Every row gives one point. The last column is the point's height on a tilted bowl or saddle (a function of degree 2), plus a little noise. Count its main directions that bend up, bend down and stay straight.

Points (17 x 4):
[[ 53  -7  -6  -4]
 [-27   2   7   7]
 [ -7  20   8   8]
 [ 48  28  16 -48]
 [-21  15 -24  11]
 [ -3 -24  10  16]
 [-27  -9  12   2]
 [-28  15  20  -3]
 [  9 -60  25   0]
 [  0  26  30 -17]
 [-47  -9  44 -60]
 [ -4  14  13   6]
 [-16  10  -2  14]
 [  9 -15 -13  26]
 [-22  -4 -17  15]
 [ -7  36   7   1]
 [  0  35 -33  -8]]
Directions: 0 up, 2 down, 1 straight

Points (25 x 5):
[[ 47  30   9  -9  60]
 [-24  29  -4   0 -29]
 [ 30  -3  16  10   2]
 [  5   6  31 -22  -3]
 [  6  25 -43  -1 -55]
 [ 34   1 -37  23 -34]
 [ -4 -31   6 -18   7]
 [ 32  25  15  30  36]
 [ 15  24 -24  -7 -20]
 [-40   6   5 -19 -22]
 [ -6 -27 -20  60  36]
 [ 10 -16 -33  36 -14]
 [ 22 -37 -14  13 -27]
 [ 48  -4  12  38   8]
 [ -8  30 -34  -4 -48]
 [ -2 -24 -26 -31  13]
 [ 18 -32  27   8 -33]
 [  6   8   1 -52  36]
 [ -4 -29 -10 -39  35]
 [ -7   8  41  -1 -35]
 [-10   3  43  19 -39]
 [ 16  14 -19  33   6]
 [ 17   1   7   8  -2]
 [-11   5 -14 -16 -14]
 [ -2  32 -38  11 -41]]
Directions: 2 up, 2 down, 0 straight

Points, 26 rows:
[[-31 -15   1  -6 -19]
 [-60  -5 -13 -13 -60]
 [ 14   8 -21   6  18]
 [ 18   3  -6  26  12]
 [  5   4 -25  12  28]
 [-42  -1  11 -26 -52]
 [  6  -1  -7  -1  14]
 [ -2  33 -21  21  19]
 [  0  10 -21   6  26]
 [ -2   4  12  32   7]
 [ -2 -16  -2  17  16]
 [-22 -22  -1 -18 -29]
 [-20  -6 -18  -5   5]
 [-15  -8   6   5  10]
 [-19 -33  17  13   2]
 [-24  20 -13 -36 -33]
 [-22  18   9  -4  -8]
 [-17  21  13  10  -6]
 [ -5  15  13  35 -10]
 [-17  -5   9 -28 -25]
 [ 54 -11  -4   1 -27]
 [  5  -1 -15  17  22]
 [ -9  -5   9 -29 -22]
 [ 24 -18  20  25  38]
 [ 13   9 -21  33  14]
 [  8  34  16  -5 -32]]
Directions: 1 up, 3 down, 0 straight

Points:
[[ -9  12  -7 -24  33 -21  15]
 [-28  26   2  16  15 -13  29]
 [ 13 -19  15   6  14  -3  -2]
 [  1 -21 -28  -8 -18 -12  26]
 [-11   7 -22  11  23  26  15]
 [ -7   3 -12   7   9  12   1]
 [-24   8 -24  12  -6 -23  32]
 [  8 -15 -42  25 -28   8  32]
 [-17   1 -15  14   9  24  11]
 [ 11 -18   5  -5 -27   5   7]
 [-16   2 -23  40   5  -8  27]
 [ 31  -3  19 -16 -17 -13  10]
 [-19 -10  -2  33   1 -10  19]
 [  2  21   0 -12  15 -18   7]
 [-34 -13 -17  10   5  26  33]
 [ 27 -37  13   4 -19  -5  20]
 [-44  12  10   9 -12 -15  32]
 [-11 -19 -30  17  26 -20  43]
 [  4 -22   0 -39  12   8  14]
 [ -7  26  12 -18  23  -2   6]
 [ -5   6  -6 -12  -8  -2  -2]
 [ -3  -4 -30 -22  -9 -13  20]
 [ 10 -25  -5 -15  -3  10  10]
 [ 38  29   3   4  -1 -22  27]
 [  5 -20  -7   8 -13 -14  10]
 [ -5  16  20   6  18  18   0]
 [ -2 -35   7  -8   2  -6  15]
 [ 22 -19   0  20  -2  20  -5]
 [ -1  -8 -17   3  23 -12  13]
 [ -4   1 -27   6   5  19  10]
 [  9   1   4  13  32  17  -5]
 [  8  -6  44 -11  24   3   7]
 [-25  -6 -14   9  10 -20  25]
 [-15  43  -1  -1 -21 -31  48]
 [ 60 -35 -31  -7   2  -2  59]
 [ 12  19   3 -19 -25  23  11]
 [ 23  16  25  15   8   0  -2]
 [ -1   1 -29   7   6 -21  23]
 [  9   5 -26 -26   7  -7  15]
 [  1  -7 -13  17   0   2   1]
 [  6 -30   8  -6  11  -9  10]
 [ 11  22 -10   2 -27  -8  15]
 [  8  -6  -2  26   7   4  -6]
 [ -2  35 -21  20  14 -39  60]]
Directions: 5 up, 0 down, 1 straight

Points, 47 rows:
[[-12  -5   1 -20 -23  -2 -18]
 [ 30 -20   7 -26  28 -24 -23]
 [ -4 -25  27  21 -14   8 -16]
 [ 17   6   9  11 -16   2 -13]
 [ 29 -17 -24   3  14  34 -28]
 [ 16  25 -18 -11 -10  14 -29]
 [  3 -21  13  43  -3  -6 -16]
 [ 26  12  12   7   7  16 -13]
 [-38  21 -23  17  -7 -35 -47]
 [ -3 -11 -18  -9  24  12 -12]
 [-17 -22  19  -3 -14  23 -18]
 [-12   2 -21  18 -20 -12 -23]
 [ 19  -8  25 -17 -26   7 -24]
 [-17  21  -9  -3 -46 -17 -48]
 [-15   5   9  -1   3 -28 -11]
 [-15   6  26  13  -1  18 -14]
 [-10  13  -8 -39   9 -42 -37]
 [ 13 -48 -28  -7 -28   1 -34]
 [  7   7 -16  11 -18 -14 -18]
 [ 18 -23  -2 -10 -22   0 -15]
 [-25  13  34   4  -5 -37 -30]
 [ 13  -4   4  16  14   1  -2]
 [-36   6 -11   8  -3  -5 -22]
 [ 12  11  16  -3 -41   9 -34]
 [-22 -18   7 -36   1   5 -22]
 [-35  43   5  18   6  10 -40]
 [  7  -3   3 -16 -38   9 -26]
 [ 25  21  -6 -15 -36  -3 -38]
 [-32  -3 -10 -60 -28  -4 -60]
 [ 35  -3   9 -40   9   0 -30]
 [-20 -16 -16 -25  21   6 -19]
 [ 12   0   4 -21  19   6 -10]
 [ -1  -2 -20   4 -23  15 -20]
 [ -7  13  16 -15 -39  28 -42]
 [ -5  -1  12   0 -21  24 -18]
 [ 23 -13  -7   7  -6   0  -9]
 [-27   6  -6 -12 -16 -14 -23]
 [  7 -30  16  19  13  -3  -6]
 [-32  15  -4  -4  -6 -18 -24]
 [-12  46  19 -34  33  12 -46]
 [ -3 -16   5   1  -4 -16  -4]
 [  7 -12   8   1  16  -1   0]
 [ 35 -43  29  19 -19  18 -38]
 [  0  -4  11  20 -12  -2  -9]
 [ -1 -19  18   2  -2  14  -6]
 [ 14 -10  -8  -7 -11 -17 -11]
 [ 26  26 -22 -15 -29 -18 -45]]
Directions: 0 up, 6 down, 0 straight

Points (42 x 7):
[[ -6   5   6   8   4 -34  11]
 [  2  14 -34 -30   7  -3  19]
 [ 54  -8 -33  -9  10   3  30]
 [-15  -9  17   1 -35 -52  36]
 [  3  33 -23 -13   2  -6   8]
 [ 18 -39   4  25 -23   2  18]
 [  5  -1  11   5   1  15   3]
 [-15   2  -4 -13  18  -4   4]
 [-27   7 -12  -4   4  37  33]
 [ -7 -20   0 -11   3   1  -4]
 [ -9 -11 -15  -2  -2  34  11]
 [ 16   1 -38   2 -23  10   6]
 [-25  -9   9 -24 -24  15  12]
 [ -1  16 -14  49  -9   8  18]
 [ 31  10 -17 -31  28  36  43]
 [-20  18  -8  -8  -5  -3  13]
 [-24 -14 -21 -11  40 -40   9]
 [  6   7 -29  21  -5  11   9]
 [  8   4 -12  -9 -11  14   4]
 [ -6  38  -1  43   3  21  25]
 [-17  14 -28   2  -7  13  18]
 [-60   9   3 -10  -6  -4  45]
 [-12 -16 -13   7  -3 -25  20]
 [ 30 -24  12   7  -7  10   3]
 [-11 -18 -43  -1 -11 -11  22]
 [  9  50 -47  24  28 -38   5]
 [ 27  -6  19  10 -35   0  -8]
 [  5 -22  36 -15   9  -8 -14]
 [ 20   6  -5   0  14   8   8]
 [-49  41  -8 -29 -36 -19  60]
 [-10 -14  -8   9   2  16   9]
 [ 23 -20  14   4  -6  14  -1]
 [-19   8 -10  25   2   1  21]
 [ 24   2 -38 -10 -17   8  11]
 [ -6  52  -8  -8  -7  13  16]
 [-16 -13  -4  -1 -13  -1   7]
 [-23 -12 -28  11   5 -15  23]
 [-11  21  -9  45  11   3  31]
 [  8  10   3 -13 -20 -12  -2]
 [-20 -30  12 -17  10 -35   2]
 [ 12  -7 -26  24  32  10  27]
 [-17  14  30  -7 -21 -17   0]]
Directions: 3 up, 1 down, 2 straight

Points, 76 rows:
[[ 29  18 -29  21  -3  16 -22   0  53]
 [ -3  19   9  17 -28  -1 -12 -14  25]
 [ 17  -9  25 -23  13  -2  -8  -5   5]
 [  8  -6 -18   8   4  -5 -12   0  12]
 [-14 -25   2  20   7  -4   7  -7  10]
 [ 29 -46  -8   9 -14   9  -7   4 -19]
 [-15  -1  10  14  24  -4 -13 -20  22]
 [ 46   0 -17   4 -26   0   7  19  41]
 [-21  23  18   6  11  12  34  -9 -24]
 [ 15  34  32 -37 -19 -14   8 -34 -27]
 [ -5  22  -1  -3  12  18 -16  11  12]
 [ 21 -18  18  -7   8   4 -15 -40  17]
 [ -7 -39   5  14  17   8 -23   8  -2]
 [ 13 -11 -14   1  23   4 -26   1  20]
 [ 19 -14 -17  27 -26   4  13 -10  16]
 [ -8   3  11  29  -6   2  -7   2  20]
 [ -5   7  24  14 -14 -27  30   8  10]
 [-22   3  10 -18 -35   3 -20  19 -32]
 [ 16 -30  42 -33 -19  13  -4  -6 -16]
 [ 17   8  29  16  -7  -4 -25 -13  46]
 [ 20   5   0  -5 -12  -3   1  -8   1]
 [ 17 -28 -19   9 -23 -12  17 -26  10]
 [ 22   5 -23   1  -8   2  -1  11  17]
 [-36 -14  -9 -25   7   8  -5   3 -11]
 [-26  35  -2  -1   3  -8 -16   8 -19]
 [-27  14  18 -31 -12  11   2  24 -28]
 [ -5  14   9  -9  -7   4  -2  36   0]
 [-32 -10  -4   2   3  12 -24  31  13]
 [ 23  33   0  -3 -21  -1 -19  20  21]
 [ 21   0 -32   4  11  15 -13  22  40]
 [ 15 -24  -5  17 -11 -17   8 -14  10]
 [-12  29 -12  -7   9   4   6 -13 -13]
 [ -5 -36  60  10  27   6 -13  -2  50]
 [  9  -1  -4  38  26  34   0  -1  -5]
 [ -5 -24 -39 -21 -16  -5  10 -17   1]
 [-21 -31  -6  -2  13   2 -19 -26   6]
 [ -1  -4 -12  12  15  14   6  12   7]
 [ 25 -26 -26   0  -6  26   6 -15  10]
 [ 13  16   9 -20  21   2  32  22 -14]
 [ -6   1 -24   4 -15  -5 -32   7   4]
 [-11  28   4   0 -27   8  26 -16 -17]
 [ 21  26  17  29  -7 -17  -3  23  27]
 [ 21 -16 -10  -6  17  13  15  17   6]
 [ 22   9  32 -17  21  12 -40   5  60]
 [-17  33   3 -15   2  35  -9  -8  11]
 [-12  24   8 -19 -15   2   6  29 -23]
 [ -5   1 -21 -24 -12 -15   7 -11 -25]
 [ -3   8   3  -8 -11 -24  18  -7 -17]
 [-17  -1   3   9 -16  -6   3  34  11]
 [-22  31  19  14   7   3 -34  16  23]
 [  5 -25 -18 -17   6 -11   7  -5  -8]
 [ 19   8 -33 -27   1   6  -1   7  18]
 [ -9 -11  26 -18 -22  -5  17 -26 -18]
 [ 18  -8  10 -17  11  31  27  -5  -9]
 [-16   9  15  -4  29  -1   7   6   1]
 [-14  -8  -4 -21  -7  -9  22 -17 -23]
 [  4 -10  21  11  13 -32  -1  22  26]
 [  1  17  -4 -13   9  -5   3   8 -15]
 [ -8  19   9   7  12  15  -5  26  11]
 [ -2  -3  -1 -27  -6   3   9 -14 -26]
 [ 29  -7 -17  -2 -21 -27 -14  12  18]
 [ 23  23   5  14  -4 -38  17   9   5]
 [ 12  -3   1   5 -22   6  35   9 -10]
 [-10  39 -18 -30 -18  14   0  -8 -30]
 [-37   4 -18   2 -13  12   9 -16  21]
 [-21 -34  24 -51  30 -13   6  -4 -18]
 [ -7  44 -10  10  19  32  29  12 -25]
 [ 21 -22 -14  -5  10 -17  -5  17   8]
 [ -4 -10   9  -9  25   9  12 -18  -3]
 [-27 -28   8 -26 -15   3 -20   4 -51]
 [ 14  19   6   2 -19 -35 -13 -19  16]
 [ -7   9 -18  -2  -3  -8  -8   4  -2]
 [ -4  -4  20  13  12   4  11 -27   3]
 [ 14  16   9  -7  14  14  23 -11 -17]
 [ -2 -24   0   9  43 -14  -7 -31  29]
 [ 12  -3   3  12   1  21   3   6   4]]
Directions: 5 up, 2 down, 1 straight

Points:
[[ 16  35  35  15   8  -9   3 -20  16]
 [-27 -47  -1  10  -2  13 -11 -19 -17]
 [-56  40 -12  11   2 -12 -13  -5 -12]
 [ 32 -27  11   7  11 -36   1  11 -60]
 [-25  15   2  12  19   7  -7  -2   0]
 [-47 -28  17  27  -5  -5 -26  -4 -37]
 [ 24  26 -20 -31 -14  23  11  -8  10]
 [-24 -24  27 -29   3 -19 -17  11   1]
 [-13  40   7  37 -12 -53  -8  20  55]
 [ 26 -11  -5  17 -12   7 -10   2 -30]
 [-27 -16  24 -16 -15 -15  -7   3   5]
 [ 31   3  16 -12 -28  20 -15   0 -30]
 [  1   1 -16  32  32  36  -7   1  -5]
 [ 25  -2 -27  29  -1  -7  -1 -31  -2]
 [  4  10  11  -8   4 -16   7 -50   3]
 [ 30  -8 -10 -27   2  10  15  27 -26]
 [  0  -7 -12 -25   2 -25 -25   9 -26]
 [-27 -45 -31   7  -3 -28  -3 -27 -43]
 [ -4   8 -15 -11  23   1   9  12   5]
 [-14  23 -17 -12  -4  28  15  60  17]
 [-17 -24 -33  -3  -9 -27   6  -1 -18]
 [ 17  12   1  -3   0  -8  -3  19  -6]
 [ -2  32  14  12  -3   4   7 -19  11]
 [  2 -17 -42 -21 -27 -18  36  10 -19]
 [ 10   4 -13   5  27  -4 -12  18   1]
 [  2  -5  -7   6 -27 -10 -19 -18 -27]
 [-20  12   7  -6  -1  25  13 -19  11]
 [ 50   3   2  -5 -12 -23   2  20 -49]
 [-35   7 -42   4  43  -7  -8  29  20]
 [ -4 -16  11 -11  21 -15   0  43   6]
 [ 11  36  22   1   7 -18  11 -23   9]
 [  1  13 -35  17  21   3 -31 -10 -18]
 [ 45  11   1  17   0 -12  -2  12 -16]
 [ 17  10 -22  10 -10   0  17   8  -4]
 [ -7   4   4 -17 -52  -6 -18  34  -2]
 [-15  30  10  13  15   6   6 -20   4]
 [ 14  21 -31 -12   7  36 -27 -37   1]
 [  7  26  -5   8 -25 -13 -22   8   4]
 [-14 -18 -10  -1  -6  29  25   4   2]
 [  5 -31 -14 -31 -32 -23  -9  -7 -30]
 [-27  15 -35 -18   9 -30  31   8 -14]
 [-17  17  -3  17  30   4  60  13 -23]
 [-32  22 -15  -5 -10 -25   8  -9  -5]
 [ -9  -4 -30  28   1 -13 -26  -1 -23]
 [ 34 -17 -21  20  31  -9  -3 -19  -4]
 [-17  18  28 -41  21  37 -24   1  14]
 [ 19  37 -15  16 -17  -6 -16 -49  20]
 [-33 -41 -23  35 -18  -6  18 -12 -54]
 [  7 -24 -33   9  -4 -17  10  -8 -12]
 [ -5 -20   4 -18  23  11  21 -41  21]
 [ 14  -9   7 -34  22 -28  17  -6 -49]
 [ 23  42   5 -18   8  -6  41 -29  -7]
 [ 10 -12  38  16 -24  33  31 -42 -26]
 [-11   6  -3 -12  -4 -15  11  26   6]
 [-24   9  17 -22 -29   3  39  11  -4]
 [ -7 -26  55 -31 -35 -14  33  14 -36]
 [  2  18  17  13  -4   6  45 -49  -6]
 [ -2   1   7   0  -2   5  -3  15  -1]
 [-22   0 -17 -19  -6  11  22  12  13]
 [ 20   2   1   5 -52 -36  -2  18 -46]
 [  0 -29  -6 -17  23   7  17  -8  10]
 [-12 -25 -13   3  25 -36   3   5 -23]
 [ 11  -1  -6 -12  14  31   8 -22  11]
 [-21 -34  17  13   5 -11  24  31  -2]
 [ -9  -2 -27  -3  18  -9 -12 -22 -11]
 [ -6 -28   1 -20  34   4  -4   5   0]
 [  9  -9  13  -8   2 -14  -5  -7 -22]
 [ -2 -34   3  14   9 -19  24  17 -20]
 [-11  -7  16 -16  10 -19  23  38  -2]
 [ 10  24  12  13  11  -1  -9 -23   2]
 [ 24   6  26   6 -14  10 -21  -3 -24]]
Directions: 3 up, 4 down, 1 straight

Points, 70 rows:
[[-11  -2  -8 -17   2  19  39  -3   4]
 [ -4  12 -12  20  23 -15   7 -13   6]
 [-13 -18  -1   6  32   8 -11   8   7]
 [  2  14  10  34  -4 -15 -22   2   1]
 [ -1   7 -19 -42  25  -2 -34   2   0]
 [ 44  13  10 -17  -4 -12  19  -4   2]
 [ -3  10  -2 -27  23 -17  31 -16  -7]
 [ 11  21  13 -34   9 -11 -14  -9 -13]
 [  4  42 -13  -4  -3  21  -4   4   5]
 [-10 -19  15 -25  -8   7  -8  -4  -4]
 [ 12  18 -30   5  -6  16   0   0   4]
 [-16  -3  -3 -11  -8  -2  -4  -2  -5]
 [ -3  -7  44  30  17  22  24  15 -10]
 [ 21  10  20  33  52  -4  12 -14   7]
 [ 16   4  -1 -17  -8  30  -3 -32   2]
 [-21 -30 -15 -16   2 -18  -6   1  20]
 [ -2 -30  29  14  15 -11  23  25   7]
 [  6 -35  -3  -8  31  -1  -4   7   7]
 [  0 -23 -10  19   3  30 -22  13  15]
 [-34  -4 -22  17  27  -7  -7  18  33]
 [ 12  12  -1   0  12  -3  10   9 -12]
 [ 29  20 -22 -17 -17  13 -18   1  -1]
 [  7   1 -18   1 -34  -6   2 -24  15]
 [-19 -35 -20 -51  17 -11  24 -10  23]
 [-20 -23 -34  -1   0   2 -10  10  29]
 [-40   1   0   5  21 -22  -4  -8  14]
 [  2  10  13  28  -6  -4   4   5  -7]
 [-18 -45  -5  -2  -5 -11  16 -25  27]
 [-16 -16  22  30  30  -1 -10   3   4]
 [  6  10  12   0 -23 -12   0  16  -1]
 [  9  12  15  -1 -10  -9  24  32   6]
 [-15  -6 -10  31 -10  -3   0  -8  12]
 [ 58   8 -12 -46 -36  13  41   4  60]
 [-60 -20   9  20  -8   3 -18   6  57]
 [-43  25 -11  -7   1  11  -7   3  15]
 [-21 -16 -21  24  -2   1  -7 -12  20]
 [ 22  17  36 -16   4   9  38 -11 -11]
 [-16  12  28  33 -28  -2  35  24  31]
 [-27  -2  18   2  -9 -14   0 -17  -3]
 [-10  45   7  23  -3  47  22   6  30]
 [-24 -35   1  11  19  23  -6 -16  19]
 [ 24  26 -36 -12 -10  19 -24  43  12]
 [  7  21  11 -17  10  -6 -19   5 -13]
 [-21  -1  -8  -4   3  -9 -12  -4   0]
 [  1 -12  -8  12  27  -9 -15 -24   6]
 [  7  15  11  -9   8   6   6  11 -15]
 [ 17 -14 -18   5  -9  -3   1 -12   0]
 [ 14  24  19  -8   2  27  10   2  -9]
 [  6  12  -2  17  23  32  14 -11  -1]
 [-19  18   9 -10  -7  16 -51  16  21]
 [ -4  37   3  12   1  15 -32  25  13]
 [ 21  14  15  -1  12  -3 -21   1 -12]
 [ 16  23 -28  -8  13   4 -21  -6  -2]
 [ 17 -14  -1   7  -5   9   0 -33  -4]
 [ 11   6   7   0  30  -4 -11 -23  -5]
 [  0 -27   4  -3 -29  33  -5 -20  19]
 [ 17 -30 -28   8  -9 -19  15  35  38]
 [-17  -6  -4 -15 -10 -17 -13 -14   0]
 [-10  13 -14 -19 -16  -8  -6   8  -3]
 [ 24   0   2  -3 -22  17 -12  -3  -5]
 [  4  34  52  -8 -10 -10 -16  31  16]
 [-16   8 -14 -38 -15   7  -4  -7  -3]
 [-10  -2  -1 -12 -10  18  25 -18  -2]
 [  9   3 -20   2 -11 -12 -13  32   6]
 [ -3  -3  -5  12  -3  -3  40  -6   6]
 [-20  35 -19 -28  27  12 -17  21  10]
 [-15  14 -20 -32 -15   3   9  21   6]
 [-16 -14   5 -16  -7  26  -5   8   7]
 [  1   6  10   5  21 -11  -2  27  -4]
 [ 19  13 -50  15 -17  10 -14  -2  14]]
Directions: 6 up, 0 down, 2 straight
